Each wall is flat, endless, passes through zero and stands at right angles to its row. A trip goes straight from one point to another. List the walls that it crosses, first one first.

Walls:
(1): [ -7 -43]
(2): [-37   0]
(3): [31 19]
(4): [-24   9]
(5): [-21  56]
Trips:
[-73 -82] to [28  7] -> 4, 2, 3, 1
[ 7 42] to [23 18] -> 4
[-31 -39] to [  8 -10] -> 4, 2, 3
[ 8 32] to [68 10] -> 4, 5
[-6 66] to [ 32 -80] -> 2, 4, 5, 1, 3
[53 31] to [ 39 -22] -> 5, 1
[-23 -27] to [94 -8] -> 4, 2, 3, 1

Walls:
(1): [-16 -25  66  69  14   4 -60  56  -3]
(2): [104  -6 -32 -22 -26 -29   8  41 -15]
(3): [-31   6 -19  27 -25  21   6  26 -47]
(4): [-21  24  24  87   5  27  32  29 -26]
(5): [-17 -13 -84 -25 -64  38  27 -29 -24]
(6): [ -75  -57   12 -112    4   20  -37  -12   49]
Trips:
[ 62  17 -28  13 -52 -13  21 -58 -59] to [ 30 -18   6 -55  14  68  26 -38 -47] -> 6, 3
[-11  -5 -81 -47 -25 -16  12 -93  36] to [-57   6 -35  37  -9  31 -58   4 -31] -> 3, 4, 1
[-50 -53  48  -3  -2 -18 -51 -41  61] to [ -6 -68  66 -70  45  58 -81 -25   1] -> none
[ -38   40   28   29 -110    6  -39   43  -21] to [ 53  55  81 -15 -19 -34 -30  73  10] -> 2, 5, 3
[ 30 -46 -34  -1  93  -4  13 -11  97] to [-19   5  34  -9   0 -17  29 -19  78] -> 2
[  3  44  42  78  93 -43 -63 -59  -2] to [ -5  -7 -38   8 -19  14 -16 115 -46] -> 3, 2, 5
